Each row is a point. The ring and each string are closed loops that go straight from each point to the next, and from the last back to the first. Before rounding, they use only three directions, however many columns there are. Count how often each string passes through the ring. Passing back the other way cancels.

Ring (6 x 4)
[[ 47  -4  34  35]
 [ 17  17   5  47]
 [-20  21 -27  30]
 [-55   4 -36  -7]
 [-28 -17 -16 -27]
 [ 34 -22  17  -6]]
String (16 x 4)
[[ 13  -4  20  23]
 [ 25 -13  62  38]
 [ 46 -17  73  42]
 [ 74  -7  27  28]
 [ 59   1  -2  19]
 [ 13  -2  22  27]
 [ 13   1  23  34]
 [ 24   6 -10  20]
 [ 43  21 -10  45]
 [ 14  26  17  71]
 [ -1  20  21  62]
 [-12   3  18  32]
 [ 26   9 -16  21]
 [ 56  15 -16  33]
 [ 59  10  40  63]
 [ 65   6  -9  23]]
Times through: 0

Ring (8 x 11)
[[  9  10 -29  -1  18  54   2  25 -18  43  31]
 [-20  41 -24 -20   8  51   6  47 -24  25  23]
 [-47  65 -16 -30  -7  27  12  55 -18   2   6]
 [-51  62  -3 -17 -22 -15  17  37   3 -12 -13]
 [-27  23  -7  12 -23 -43  15   5  26  -3 -19]
 [  4 -23 -25  35 -10 -38   8 -13  34  22 -10]
 [ 40 -56 -44  46  14   2  -2 -19  22  56  16]
 [ 39 -35 -37  29  22  36  -3  -5   1  59  30]]
String (16 x 11)
[[  22  -89 -105   41   20    2   -8   15   30   70    9]
 [  13  -58  -87   24   20   20   -5   25   14   61   16]
 [  43  -92  -96   44   32   29  -11    6   18   83   27]
 [  64  -64  -31   55   22   16   -4  -36   18   67   28]
 [  47  -16   15   44    5    0    5  -44   14   37   19]
 [   6   -6  -30   15    6   13    4   10    5   35   13]
 [  21  -60  -94   20   31   48   -9   33    1   74   29]
 [  62  -99  -88   50   39   42  -13   -6   13   93   37]
 [  60  -67  -32   59   17    0   -3  -40   26   62   20]
 [  29  -18    0   41   -2  -18    7  -33   23   30    6]
 [   8  -15  -29   24    1   -4    5    0   16   32    6]
 [  10  -58  -73   35    7  -14   -1    8   31   49    1]
 [  13  -57  -52   49   -5  -46    3  -16   46   36  -12]
 [  17  -16    7   48  -18  -57   11  -42   42   13  -14]
 [  20  -29   -4   52  -15  -58    9  -41   45   19  -14]
 [  25  -69  -56   54    1  -39    0  -21   45   45   -6]]
Times through: 2
String (25 x 11)
[[ -3 -46 -80  23   7  -4  -1  25  23  46   2]
 [  2   0 -18  18  -3  -5   7   2  13  24   4]
 [ 19  -3  12  38 -11 -33  11 -34  27  17  -2]
 [ 38 -51 -12  63  -7 -52   6 -51  48  33  -7]
 [ 32 -38  -6  56  -8 -47   7 -46  42  28  -6]
 [ 14   8  18  32 -12 -28  12 -30  22  13  -1]
 [  3 -13 -31  23  -1  -9   5   3  18  29   2]
 [ -2 -52 -79  29   3 -19   0  17  32  43  -4]
 [ -3 -43 -49  41 -13 -58   6  -8  49  23 -21]
 [ -1  12  28  40 -31 -74  18 -41  44  -8 -25]
 [ -5  29  33  27 -27 -54  18 -30  30  -9 -17]
 [-10  14 -13  12  -8 -11  10   7  12  15  -1]
 [ -6  35  26  17 -19 -29  16 -16  16  -1  -6]
 [-33  67  50  10 -41 -65  25 -17  26 -32 -28]
 [-30  64  43   7 -35 -51  22 -11  20 -25 -21]
 [ -9  20  -7  10  -8  -6  10   7   8  14   2]
 [-22  15 -32   1  -5   1   8  28   6  18   0]
 [-12  35  15  11 -17 -21  15  -4  12   1  -5]
 [-26  53  31   8 -30 -43  20  -7  19 -17 -18]
 [-16  35  15  12 -20 -30  16  -5  17  -3 -10]
 [-27   1 -53   1  -3  -2   6  38  11  23  -2]
 [-19  -5 -53   5   0   2   5  33  11  27   1]
 [ -4  12  -9  14  -6  -7   9   2  11  17   2]
 [-12 -21 -54  18  -3 -17   5  19  23  28  -5]
 [ -3 -57 -76  36  -3 -37   1   9  42  38 -13]]
Times through: 1

Ring (10 x 14)
[[ 28  -4  53 -28 -35  48  -9 -22   8  21 -27  13  -2  52]
 [ 37   9  62 -27 -26  32 -14 -22   9   5 -21   8   3  55]
 [ 39  22  57 -18  -4   1 -18  -9  10 -18 -12  -7   7  43]
 [ 32  29  23   3  29 -38 -13  18   8 -38  -1 -28  10  10]
 [ 25  28  -8  18  47 -55  -4  35   4 -42   3 -37  10 -14]
 [ 15  18 -48  33  59 -58  10  53  -3 -35   3 -41   9 -40]
 [  6   4 -63  34  51 -42  18  54  -5 -17  -3 -35   4 -46]
 [ -3 -13 -46  18  20  -5  16  37  -2  12 -15 -19  -4 -28]
 [ -1 -20 -13  -1  -9  26   9  14   3  28 -24  -3  -8   1]
 [ 10 -17  22 -18 -30  46   0  -7   6  33 -28   9  -8  29]]
String (23 x 14)
[[  22   25 -110   65   99  -91   33   85  -18  -51   12  -55   18  -84]
 [  31   15  -99   52   73  -51   38   66  -22  -28    1  -34   17  -64]
 [  28    7  -54   28   39  -21   24   40  -13  -12   -8  -20   10  -30]
 [  -2   -1    9   -1    8  -12  -10   19   13   -2  -12  -22   -6    2]
 [ -22  -18  -37   15   19  -14    5   40    8   11  -13  -28  -12  -30]
 [  -9  -28  -76   25   17   11   31   44   -9   31  -21  -12   -7  -42]
 [  -1  -27  -48   11   -2   30   25   25   -7   37  -26   -1   -7  -18]
 [ -21  -30   13  -15  -27   34   -6    5   16   38  -27   -4  -19   13]
 [   8  -33    2  -16  -41   72   14   -8   -1   56  -37   21  -10   24]
 [  34  -21    6  -17  -41   79   20  -17  -10   49  -37   30    0   35]
 [  22   -3   18  -11  -13   25    0   -1    3   13  -21    1    0   24]
 [   7   -2   33  -14  -10   10  -13    2   14    6  -17   -9   -6   25]
 [  17   -5   88  -44  -51   52  -26  -34   20   23  -28   13   -8   71]
 [  54   10   86  -40  -46   59  -15  -42    7   14  -28   24    6   81]
 [  66   22   89  -37  -35   44  -16  -40    5   -2  -22   20   13   80]
 [  21   14   78  -29  -17    6  -31  -15   21  -10  -14   -9   -2   52]
 [   8    8   46  -15   -2   -8  -23    3   19  -10  -11  -18   -4   27]
 [  24   11   10    1   12   -8   -3   13    4  -11  -11  -15    4   10]
 [   9   14   36   -7   11  -24  -21   12   17  -20   -7  -26   -2   17]
 [  16   32   31    4   38  -61  -26   25   17  -50    5  -43    5    5]
 [   4   16   18    3   27  -42  -19   26   16  -29   -2  -36   -1    0]
 [   5   10    8    4   22  -30  -12   25   12  -18   -6  -30   -2   -2]
 [  -4   15  -17   20   49  -62   -9   46   12  -35    3  -47   -1  -28]]
Times through: 2
String (18 x 14)
[[  49   27  -11   15   36  -26    9   23   -8  -31   -4  -18   18   -2]
 [  11   13   13    3   22  -29  -12   22   11  -21   -6  -28    1    3]
 [  -4   11   13    4   27  -43  -19   29   18  -25   -2  -38   -4   -5]
 [  16   27  -76   51   87  -90   16   73   -7  -54   12  -56   14  -65]
 [  29   19 -112   61   88  -70   40   78  -23  -39    6  -44   19  -77]
 [  30    9  -83   42   55  -32   35   54  -20  -16   -5  -25   14  -49]
 [  17   -5 -118   53   60  -28   48   68  -24   -3   -8  -26   10  -71]
 [  -6  -24  -95   36   32   -3   38   55  -13   22  -17  -19   -4  -56]
 [ -26  -22    5   -7   -8    8  -10   18   18   23  -20  -18  -18    0]
 [ -16  -18   23  -14  -16   15  -14    8   19   21  -21  -12  -16   15]
 [  -4  -30   25  -24  -44   61   -1  -11   10   49  -34   13  -15   32]
 [  31  -21   29  -27  -51   84   11  -26   -3   51  -38   32   -3   49]
 [  47   -2   22  -16  -27   55   11  -16   -7   23  -28   21    7   40]
 [  24    2   32  -14  -12   19   -7   -4    7    6  -19   -1    0   31]
 [   6    2   46  -18  -11    5  -21   -1   18    1  -16  -12   -6   30]
 [  25   14   89  -35  -25   14  -33  -23   22   -7  -16   -4   -2   62]
 [  56   35   71  -20   -1   -4  -21  -16    9  -30   -9   -6   14   54]
 [  65   38   15    6   30  -23    2   10   -7  -40   -3  -13   23   18]]
Times through: 2

Ring (6 x 14)
[[-29 -40  39 -39  -9 -29  -9  44 -21  64   6 -45 -57   8]
 [-30  -5  36 -36   4 -17  -9  12 -20  53  18 -54 -44 -20]
 [-19  33   5 -18  22  14  18 -10  -1  40  16 -32   5 -32]
 [  7  26 -40   5  27  38  61  15  27  36 -16  21  58   6]
 [ 48 -15 -44  -4  11  14  49  28  16  12 -44  27  26  33]
 [ 29 -48  -8 -23  -5 -16  19  47  -4  29 -35  -1 -25  38]]
String (30 x 14)
[[-55 -58  50 -41 -16 -33  -6  75 -19  92  10 -43 -60  25]
 [-54 -54  60 -47 -16 -40 -19  61 -27  85  16 -58 -75  12]
 [-20 -34  50 -49  -9 -40 -29  21 -34  48  11 -66 -81 -10]
 [ 13  -8  11 -31   5 -15  -2   1 -16  22  -5 -37 -37 -11]
 [  2  -6   2 -22   8  -3  15  15  -5  35  -6 -22 -14  -1]
 [-48  -6  34 -30   5  -9   3  28 -11  72  22 -45 -28 -12]
 [-44   3  29 -28   9  -4   6  21  -9  67  21 -43 -21 -17]
 [-19   2   9 -21  11   2  17  18  -2  50   5 -25  -7  -7]
 [-55  26  24 -21  18  10  15  10  -2  71  31 -41  -1 -30]
 [-29  55  10 -18  29  20  14 -29  -2  40  29 -44   9 -53]
 [ -3  49  -8 -13  29  22  23 -28   3  24  12 -27  17 -41]
 [ 24  26 -18 -14  22  13  23 -18   1   9  -9 -16   8 -21]
 [ -2  11 -11 -13  16  13  30  12   6  38  -5 -10  13  -4]
 [-26  23 -16  -3  23  30  48  24  20  59   3   2  41  -2]
 [-26  43 -37  11  33  52  72  21  36  60   1  23  79  -1]
 [ -4  43 -52  16  35  56  79  16  40  45 -12  35  88   5]
 [ 48  28 -52   2  28  32  52 -11  20  -2 -30  20  47  -1]
 [ 36   8 -29 -10  17  13  34   1   7   9 -24   2  15   3]
 [  4  -2 -23  -7  14  17  44  32  15  42 -18  10  26  17]
 [ 17  -6 -42   2  15  27  61  42  26  38 -32  32  46  33]
 [ 75 -13 -74   8  16  28  71  29  30  -4 -64  55  54  48]
 [ 86 -17 -59  -4  12  11  47  12  13 -19 -61  32  21  35]
 [ 47 -16 -29 -14   8   2  30  16   4   7 -36   6   1  20]
 [ 15 -18 -13 -16   6   1  28  31   3  33 -22  -1  -1  19]
 [ -1 -35  -7 -17   0  -2  31  55   5  52 -22   3  -3  35]
 [ 24 -68  -6 -25 -13 -21  21  70  -3  41 -40   5 -29  56]
 [ 29 -70   4 -32 -15 -31   8  60 -13  33 -38  -8 -48  48]
 [ 39 -49   4 -34  -8 -29  -1  30 -18  15 -31 -21 -52  24]
 [ 10 -28   5 -27   0 -14  10  29  -9  34 -15 -20 -29  14]
 [-24 -29  15 -25  -1  -9  16  49  -4  64  -3 -20 -20  18]]
Times through: 5

Ring (7 x 14)
[[-13  41  20 -30 -15  37 -30  13 -21  -3  12 -23   3 -18]
 [-10  43   7 -15   5  23 -42  22 -33 -25  27  10   6  -3]
 [-11  29   2 -25  26  28 -30   9 -41 -31  41  56  19  14]
 [-11   9  -5 -54  27  47  -2 -13 -34 -10  42  77  25  13]
 [-14  -1   9 -78  14  68  21 -33 -24  14  31  61  31   3]
 [-21  11  45 -74  -4  76  18 -36 -19  19  14  11  36 -10]
 [-20  23  49 -60 -14  67   2 -22 -18  15   8 -16  27 -17]]
String (30 x 14)
[[-26  29  79 -56 -18  73   1 -30 -20  12   1 -37  40 -18]
 [-19  30  47 -57 -28  64  -3 -14 -11  21  -1 -42  17 -28]
 [-12  27  11 -53 -20  51  -8  -1 -12  18   9 -15   2 -24]
 [ -8  30  -7 -51 -25  44 -12  10  -7  22   8 -18 -12 -29]
 [ -7  39  -6 -38 -29  35 -26  22  -8  14   7 -32 -17 -31]
 [ -8  29 -10 -45 -12  38 -17  12 -15   8  18   4  -6 -18]
 [-13  29  15 -39   1  42 -18   1 -26  -6  23  14  14  -6]
 [-15  45  30 -13   6  28 -43  15 -37 -30  26   3  18   0]
 [-13  55  23   7  12  12 -62  31 -44 -47  31   5  13   5]
 [ -5  47 -16  -4   8   9 -54  39 -34 -32  33  19  -7  -2]
 [ -5  30 -21 -34   2  27 -27  19 -24  -7  29  27  -6  -7]
 [-11  29   4 -34   7  36 -23   7 -29 -12  29  27  11  -1]
 [-15  35  25 -24  15  34 -31   5 -39 -27  31  26  24   7]
 [-14  50  24   5  23  14 -58  25 -49 -52  38  25  21  14]
 [ -7  50  -7   0  11   8 -58  38 -38 -38  34  18  -2   1]
 [ -4  36 -27 -28  -4  22 -34  29 -21  -7  25  14 -15 -13]
 [ -5  37 -19 -29  -8  25 -32  25 -20  -4  22   6 -12 -15]
 [ -7  58   0  -2 -16  12 -59  44 -24 -20  15 -32 -16 -20]
 [-15  54  33 -10 -13  27 -48  23 -28 -19  13 -36   6 -16]
 [-18  45  45 -23 -11  40 -33   8 -27 -12  12 -30  17 -14]
 [-23  46  68 -25 -14  49 -30  -2 -28 -12   7 -43  28 -14]
 [-22  34  58 -38  -3  54 -17 -13 -30  -9  15 -11  34  -6]
 [-18  27  37 -49  -5  55  -8 -12 -23   3  16  -2  24 -10]
 [-24  28  66 -47  -2  63  -7 -23 -29  -4  14  -8  41  -5]
 [-27  24  78 -62 -15  77   7 -35 -20  14   4 -27  43 -15]
 [-23  16  60 -77 -23  82  19 -37 -11  32   0 -27  32 -23]
 [-28  17  82 -73 -16  86  18 -45 -18  22   2 -25  47 -16]
 [-28  21  85 -64  -7  80  10 -42 -25   9   7 -16  52  -9]
 [-23  23  59 -53   0  65  -1 -26 -28   0  16   1  40  -5]
 [-28  26  84 -54  -6  73   1 -34 -28   2   9 -18  50  -7]]
Times through: 2
String (26 x 14)
[[-15  25  24 -34  25  41 -20  -6 -41 -26  37  49  32  14]
 [-14  17  10 -31  51  35 -20  -8 -54 -43  56 100  41  34]
 [ -6   2 -31 -58  38  41   1  -9 -36 -12  52 108  19  20]
 [ -8   7 -18 -63  14  49   4 -10 -24   6  35  64  12   2]
 [-15  16  17 -53  14  53  -3 -15 -30  -4  30  43  27   4]
 [-20   0  34 -69  32  69  17 -41 -38  -6  39  78  52  19]
 [-20  13  43 -56  19  63   3 -30 -35  -8  30  45  45  10]
 [-16  18  26 -54   9  56  -2 -17 -28  -2  26  31  29   1]
 [-22   8  51 -68  13  73  15 -40 -30   4  24  36  48   5]
 [-25  -3  58 -94   1  93  39 -59 -19  29  15  27  52  -5]
 [-20   2  37 -90 -12  84  32 -43 -11  36  10  10  31 -16]
 [-11  14   0 -69 -11  59   8 -13 -11  25  16  14   7 -18]
 [-23  24  60 -52   1  64  -2 -25 -29  -1  16   2  41  -4]
 [-28  30  88 -49  -8  71  -4 -31 -28  -1   7 -26  50  -8]
 [-20  31  50 -54 -27  63  -5 -13 -12  19   0 -42  18 -27]
 [-11  28   8 -54 -22  50  -8   1 -10  20   8 -18  -1 -26]
 [-14  26  20 -46  -1  48 -12  -5 -24   0  20  11  17  -8]
 [-20  40  50 -28  -2  44 -27  -1 -32 -16  17 -12  27  -6]
 [-16  56  38  -9 -16  28 -49  24 -27 -19  10 -43   6 -17]
 [ -5  42 -17 -26 -18  24 -37  31 -15   0  15 -16 -19 -23]
 [ -7  26 -12 -45  -5  38 -16   9 -18   5  22  16  -3 -13]
 [-15  35  27 -27   9  37 -29   4 -35 -21  27  17  22   2]
 [-17  45  40  -4  21  25 -48  13 -48 -46  34  21  30  13]
 [-12  47  13   5  28  11 -58  27 -51 -55  43  40  19  17]
 [ -6  28 -17 -32  13  28 -27  15 -30 -16  35  44   3   2]
 [-11  22   2 -45   8  42 -13  -1 -27  -6  29  35  14  -1]]
Times through: 5

Ring (9 x 14)
[[ 22 -24  26  54  61  -7 -16  34  33  -7   0   0  21 -15]
 [ 39  21   8  50  55 -12   3  33  46  -3   6  35  37  -5]
 [ 34  53 -16  37  27 -13   9  24  39   5   7  52  35  11]
 [ 12  69 -39  19 -15  -6   8  10  20  15   7  55  20  31]
 [-21  48 -42   5 -55  13   3  -7  -6  19   5  32 -10  46]
 [-45   3 -25   5 -67  30  -5 -14 -23  17   3  -1 -35  47]
 [-53 -37  -5  12 -53  35 -18 -10 -29  11  -1 -29 -45  35]
 [-38 -60  15  30  -7  20 -35   8 -16   4  -6 -43 -30   8]
 [ -8 -52  25  45  35   4 -33  24   8  -3  -6 -29  -4 -10]]
String (28 x 14)
[[-67 -87  21  20 -43  44 -31  -8 -37   5  -5 -63 -60  24]
 [-44 -86  38  32 -20  50  -8  -3 -15  -4   3 -48 -48  22]
 [-21 -45  23  34  -6  33  -1   5   2  -2   5 -17 -23  19]
 [-24 -22  -1  26 -13  14 -19   7  -6   7  -1 -13 -17  17]
 [-49 -19 -25  12 -37   2 -52   2 -32  18 -13 -31 -29  17]
 [-75 -63  -5   8 -61  32 -45 -12 -49  14 -10 -59 -60  29]
 [-72 -70   9  11 -66  51 -20 -17 -41   9  -1 -52 -65  39]
 [-50 -59  20  20 -50  56   5 -14 -20   3   7 -30 -52  41]
 [-28 -23   4  22 -31  33   1  -3  -7   5   5  -7 -27  32]
 [-36 -21   1  16 -50  43  10 -11 -12   7   8  -5 -36  43]
 [-51  13 -30  -3 -93  44  12 -25 -27  19   9  10 -44  65]
 [-41  64 -67 -11 -90  11  -7 -17 -26  30   2  31 -22  59]
 [-27  72 -60  -6 -83  17  12 -17 -13  25   8  47 -15  63]
 [-10  43 -25  12 -50  28  29  -8   7  12  14  43  -9  52]
 [ -4  14  -6  25 -17  21  14   3  12   6   9  24  -5  32]
 [ -5  32 -25  20 -19   4  -2   6   7  12   4  27   2  28]
 [ -5  82 -64   6 -37 -18 -15   5   1  25  -1  48  13  33]
 [ -3 104 -76  -1 -51 -18  -6   1   1  28   2  63  15  44]
 [ -5  88 -59   2 -58   4  16  -6   5  23   9  63   5  53]
 [ -9  27 -16  18 -36  25  21  -3   8   9  12  32  -8  43]
 [ -9  -4   3  27 -15  25  11   3   9   4   8  12 -11  29]
 [-16   2  -6  22 -26  24   7   0   2   7   7  11 -14  33]
 [-29  -6  -6  16 -48  38  13  -9  -7   8   9   6 -28  44]
 [-44 -26   2  12 -63  53  16 -18 -17   7  10  -8 -45  51]
 [-20 -31  17  29 -18  37  10   0   3   0   9  -6 -24  29]
 [-30 -10 -12  18 -30  16 -18   1 -12  11  -1  -8 -21  26]
 [-55  -8 -35   5 -54   5 -48  -4 -37  22 -12 -25 -33  27]
 [-75 -54 -13   6 -62  25 -51 -10 -50  17 -12 -56 -57  28]]
Times through: 3
